Each wall is flat, endless, passes through zero and stands at right angles to its row. A trip goes straight from one point to another. List the walls that it crosses, first one first.

Walls:
(1): [ 34 -36]
(2): [ -7 -22]
(3): [-41 -19]
(4): [-50  44]
(5): [ 1 30]
Trips:
[-95   9] to [ 13 -55] -> 5, 1, 4
[ 24 -27] to [-32 -24] -> 3, 4, 1
[-50  -8] to [-31 -39] -> 1, 4
[-16  29] to [36 55] -> 3
[ 48 -19] to [26 71] -> 2, 5, 1, 4

Walls:
(1): [ 31 -45 -16  39 -40   8  18  35  27  43   9  80]
(2): [-16   3  38 -12  23  15 -24  21   6 -23  24  23]
(3): [ 48 -21 -38   6 -14 -32  34 -14 -20  45 -33  -3]
(4): [  4 -14 -15 -42  30   9 -59 -19 -45 -29 -27  61]
(5): [ 29  44  16   7  25 -18 -34 -14 -20 -13   5 -34]
(6): [ -4  30   2  14  -6   6 -18  12  -6  -2  48  39]
(7): [  9  15  10  -5  13  16  39 -14   1  25 -19  25]
Trips:
[  9   8  28  36 -24 -24 -11  36  -4  -3 -25   6] to [ -5 -35 -28   4  -3  35  -4  26  45 -58  36  95] -> 3, 5, 4
[ -9 -14  -6   6  -9  35 -16  37  -7 -13  -2  20] to [ 24   5 -40   8  14 -14  24 -10 -42  -2  36  27] -> 3, 7, 2, 5
[-26 -39 -19  18 -53 -17 -51   0   9  19  14  18] to [-42  10 -18  23  47  24 -25  30 -18 -33  -7   7] -> 3, 2, 1, 5

Walls:
(1): [-51  -7  11  11  46  12  11  30 -27   0 -19  22   2  17 -23 -19  11 -41
  16  21  10 -59  -5  -3 -22 -28  43   1   1  61 -12 -18  58  15 -56   6
 -12  10  20  27   2  -3  -3  -5  22   2   6  40]
(2): [-39  28  57  -9 -39 -23 -26 -26  20  36 -16  53  -4  41  -3  15  23  12
   2  -8  26  40  -3 -48 -23   0  20  18 -30  23 -22   4  -5  15  28  48
 -21 -26  26 -32  43  16 -16   5   1 -30 -13  -6]
(3): [-38 -76 -21 -19 -17  -4 -46   7 -23  -7 -24 -30 -28 -36   4  64  49 -16
 -14 -19 -50  21 -49  11   8  -3  14  23  33 -21 -32  -8  -4   7   0 -13
  -2  -5   1  40  59  -6 -44 -33 -15  -6 -12  32]
(4): [-42 -35  14   0  -1 -15 -10  22 -14 -15 -26   2  16  18 -53  -6 -47  13
  51 -33  23 -25 -10  -1 -37   4 -31  27 -21  19 -14 -25 -21 -26  20 -26
  21 -80  -2  35 -16  -5 -39  -3 -24  20  23 -35]
(5): [  5 -60  -6  14  11 -15  33  17  25 -14  46 -12 -18  19 -33  19 -33  35
  -7  28  -5  -9  -6  23  17 -57 -18  16  -6 -23  29  48   0  17 -29  33
  10  29  16  25  13 -17 -10  44  -1  76 -19 -34]
(6): [ 11   4 -12 -15   4  21 -12 -10  26 -20  -7 -26  -6  32 -17  14 -11  -3
  -6  10   9  15  -7 -34 -25  44 -70 -18 -12 -24  -3 -16  -3  10 -20  44
  16 -29  10  10  25  15  21   0  -5  47  26  29]
(7): [  6  38  -8  16 -11  29  -9 -36 -10  14  13 -13 -16  16   3 -31  26  23
  32   0   1 -10  45 -40  13 -21   5 -23  -9 -29 -17 -32  28  -7 -13 -29
  51 -41   2  21 -32 -23  -4   9  20 -46  -6 -12]
(8): [-32 -10  28  -3 -17   8   6  22  26   8 -25   7   4   8  -6 -23  43 -20
  10   5 -35 -36   4 -10 -16   8  -4 -13  21 -37 -23 -43 -13 -29  17 -16
   9 -43  -9 -23 -11  29 -21 -22  -7  10 -15  23]
(9): [  1 -24 -42 -23 -14  -9  33   7 -26 -30  15  48  15  -5 -49   6  23  -8
  16  50   4  14  21 -30   6 -19 -11  12   6  22 -18 -18  17 -23 -33 -23
  21   1  -3  54  15  27  44  14  -4  26  20  12]
Trips:
[-24  28  59 -26 -16 -18   2  32  16   2  12 -28  -8 -70  71  10  15 -23
  36 -14 -33   3 -17 -29 -16   2  32 -10  22 -32 -32 -37   6   9   8 -23
 -13 -14  35  -4 -16 -30  24  10 -17   3  24   7] to [ -4 -10  11  -8  16  39   1  10 -23 -16 -17   1  37  32 -14  18   4  -6
 -16 -15  50  43  33  23  22   4  -3  34  18   1 -13 -13  25  30   0  -5
  35  -3  12 -44  -5  44 -10  -3 -17 -26  37  75] -> 1, 6, 9, 7
[ 23  39   2 -34 -37 -44 -48 -13   7  43   9   7  33 -12   9 -73  12  -2
  34  14  28 -28 -17  22  37  32 -43   7  27   8 -26   5 -29  29  27 -24
  18  -7  18  10 -19  31 -13 -10  -1 -20  36  18] to [ 12  -3  25 -24 -48  19   5 -15  -2 -19  43 -28 -28 -22 -26  47   5  -3
   8   8 -29 -27  29 -33  13 -18 -21 -16  -3 -50  12  44 -12 -36 -15  15
  31  -4 -39   0  45   6   1  26  33 -15   9  -8] -> 6, 9, 4, 2, 3, 5
[  5  -6  -7  47  34  -2  23  -5 -10  13  28  41  -8  -5  51  13  17 -12
   5  18  -8 -25 -10 -29  10  -1 -14 -11   9  38 -12  11  -1  25  52  -8
 -28  16  10  39  22  36 -30   0  10  11 -16 -12] to [ 25  -7  -4  -2  -6  19  25  -3 -10  46   2  -9   5 -15   2  13   5   7
  -2 -10  14   2 -52  21 -29  -9 -27  18   6 -45  20 -11 -16 -19 -47 -31
 -12 -28  16  -1 -26  42  18  -8   8 -17 -23   7] -> 8, 2, 1, 5, 9, 6, 7, 4
[-41  55  11   3  34  -6   8  11  20  44 -51   2  17  18 -47  72  20 -43
  13  20  12 -27  13   3   3   2  14 -16  17 -11 -19 -95  28  -6 -14 -68
  27   0 -26 -12  34   0  -9  -4   3   9  29   0] to [ 31 -38  31 -17  13  14 -20 -32 -26 -18  25  36  30  23  -4 -21   7 -22
 -34 -11 -45 -42   6  52 -38  22 -48 -36  27 -17  30   4  12   5   9 -45
 -58 -54  36 -10 -35   0  15  22 -35 -34  31  -5] -> 2, 3, 9, 7, 1
[ 28 -20 -10  20  46   8   0  16  22  -8  -9   2  -3 -10 -31 -18 -19 -38
 -57 -16 -13 -12  -3  23  47  -6  14  23 -44  41 -29 -13  -3 -25  37 -27
  24 -24  23   3  20   1 -45 -16   5  31  39   2] to [ -2  12  32   5 -10  25  20   0  42  -4 -29   9 -13 -14   4  42   0   6
  32 -12  -8  -6  -2  77  -3 -13  53  37  -7  -7   9 -25  32  -3 -13 -13
  28  15  16   5 -14  -1 -28 -15  -8  20  45  14] -> 9

Walls:
(1): [  0  24 -54 -37  13 -36 -10  12 -34  11   0  18  50 -21  18   4  50 -14
  -6  -8 -53  41  20  29  10  54  13  18  15  16   6  15   1  10  39  48
  22   4 -39 -36  33 -25  11 -36  -5 -48   7  39]
(2): [ 67 -14  19  15   0 -27  33 -12  36 -14  16 -15   8  22 -15  10  12  24
 -35  16   1  23 -83 -30 -14 -11 -14 -27  -3 -29  -1 -11  21  13 -40  38
 -32 -20 -12 -18  48 -10   9  -4 -49  34 -26   6]
(3): [-10 -59  39   2  11  18  26  -1  23  23 -52  -5 -36  10  46  -5   8  20
   7 -33 -22  28  -9  -4  17  62 -14 -27 -53  22 -18   4  21  35   0  24
  29  45  29  18  52 -23  17 -16 -30  -4  -7  -2]
(4): [ 25 -19  38  24  -8  26  -8  46  -8  16   8 -29 -11  17  28 -22  37  48
  29 -17 -40 -20  10 -24  -9   4  16 -53   4  18  58  30   6  62  38  36
 -54 -10   0 -40 -66 -20  52 -31 -39  41 -17 -19]
(5): [-17 -19 -23  -2  -4  32  21  -1  43  13 -11 -33  12 -13   7  -7  11  12
  15 -25  21 -25 -13   6  38  10  18  -3 -37 -29 -28 -21  45  -7 -32 -10
   0  26  48  36  22 -27 -10  49 -15 -23   1   2]
(6): [-44  -7 -11  24   3   1 -18  15 -18 -33   8 -19 -14  23 -30  -6 -18  10
 -43  -6 -17  13   3  42 -13 -24 -54 -54   8  -2 -13 -18 -10  11  25 -27
  13  26 -18  -1  -8  25 -12  13  -7 -25 -42 -37]
(7): [-25 -26  -7  -6  59  -9 -15  12  16 -30  15  21 -27 -12  -2 -52  17 -30
   7  -6  14 -33 -29   0 -24   8   6  16   9  44 -10  25   2  -1   2  -1
   1   9 -12  30  -5 -17 -10 -41  22  -1   1 -31]
(8): [ 21 -16   3 -80  15  35 -27 -19 -38  37 -40  65 -12 -26  25  18  32 -35
  27 -18   7 -12  11 -34   4  20 -24 -31   3  49   0 -24  23 -22   3  15
 -13  14 -15  18  22  -6  -6  15 -41  50  45 -18]
(9): [  9  20  68 -12  -9 -43  31  -1   0 -48 -54   3   0 -16  -4  13  14  -7
   2  25 -28 -21 -46  48   7  25 -63  29  38 -29  17   7 -36 -79 -15  13
   4   5  26  16  19   6 -10 -66 -10   8 -15  22]
(10): [-11  25   3 -14  57  13  15 -13  -7  57  19 -23  42  10 -41  23  34  12
   9 -60 -40  24  21 -59  30 -73  43  55  -8 -12  28   1 -12 -16 -64   0
 -10  10 -10  70  11   0  -2 -16  20  25  32 -21]
Trips:
[-28 -14 -17  35  15  -8  -4   4 -18  -8  31  12  13   9  -7  21  12 -50
  14  -3 -33  17 -34  -5  31  44 -11 -47  19 -17   2  26  35  -3  -4  -9
  70 -23   6 -20  11   7  15  -9  65  15 -17  21] to [  3 -15 -37   6 -52  56 -34   7 -47 -17   0 -53 -36 -29   5  30   1  39
  39 -12 -19  11  23   1  50  -6 -14  -7 -15  13  -4 -12  -6 -22 -21  20
 -14  35  15  -4 -55  -8  -5  36  -2   6   0  -1] -> 9, 7, 5, 4, 8, 1, 10
[-26  22  28   5   0 -42 -17 -28  13  39  46 -33  -5   3 -21  -8  37 -52
  44  28  11 -40  32 -18 -10 -13   9  -9  43  24  24  21 -20 -42 -16 -27
  32 -84   5 -27 -42 -48 -43   1 -40 -26  20   2] to [ -1  -4  65  12  -3  -8  36  63  -9 -23  31 -24  23 -15 -37 -36 -38 -63
  27 -31  -9 -64  -1 -52  16 -14 -47  36   5   4  42 -25 -42  44   4  -8
 -66  -2  11 -30  14  -5 -10 -48  -4  11 -21  23] -> 2
[ 47 -20  21  37  64  29 -27  10 -64  24 -51 -29  70 -15  -8  -2 -45  51
 -15  35  20  -4 -49  44  -7  31  41 -57  14  24  -6  53 -43   8 -40 -24
   6  18 -29  -8   7   0 -34 -32  25 -21  11 -34] to [  8 -12 -16 -36  -4  12 -35 -11 -36 -54 -40   4  22 -23  16  30 -15   2
 -19  21 -28 -22  10 -28 -41  11  35  25 -33  11 -79 -51  27   6 -24  31
 -26  26 -31 -36  37   0  46 -18  17  13  40 -15] -> 8, 4, 9, 6
[ -7  -4  25  -3 -30 -16 -25 -40  -9 -30  18 -40  16 -50  42   1 -15 -22
 -25  26 -52  36  24  21  15  -1 -10  32 -57 -10  -8 -25 -15  11  37   9
 -23 -10  40  36  -7 -39  28  28  20   4  -5  24] to [-56  23 -33 -11  -7 -13 -26 -49  27  51  18 -12 -42   5 -15 -24   7  23
 -69   0   0 -13  37 -15  -9  21   2 -43 -28 -16  40  19  29   7  14 -33
  -4  -6  24  54  31   5  11  35  -1   7 -30 -38] -> 6, 9, 1, 10
[-36 -41  -4  14  54  21  -7 -33  -9   1 -23   8  34 -22   5  31 -11  12
 -28  21  -5  46 -33 -26  18 -11  -7  -2 -29  30   4  -7  34  10 -13 -15
 -20  18   1  27 -23 -18 -31  -9 -36  48   2   5] to [-14 -27  11  52  27 -67  12  17 -12  10   4  13  31 -36 -23   1 -44 -13
   9  12   5  56 -42   1 -22 -26   6 -22  27  20  16 -31   3  36 -39  -2
  -6  -4 -13  14 -30  13 -42 -22 -29   9  -2   2] -> 5, 8, 3, 9
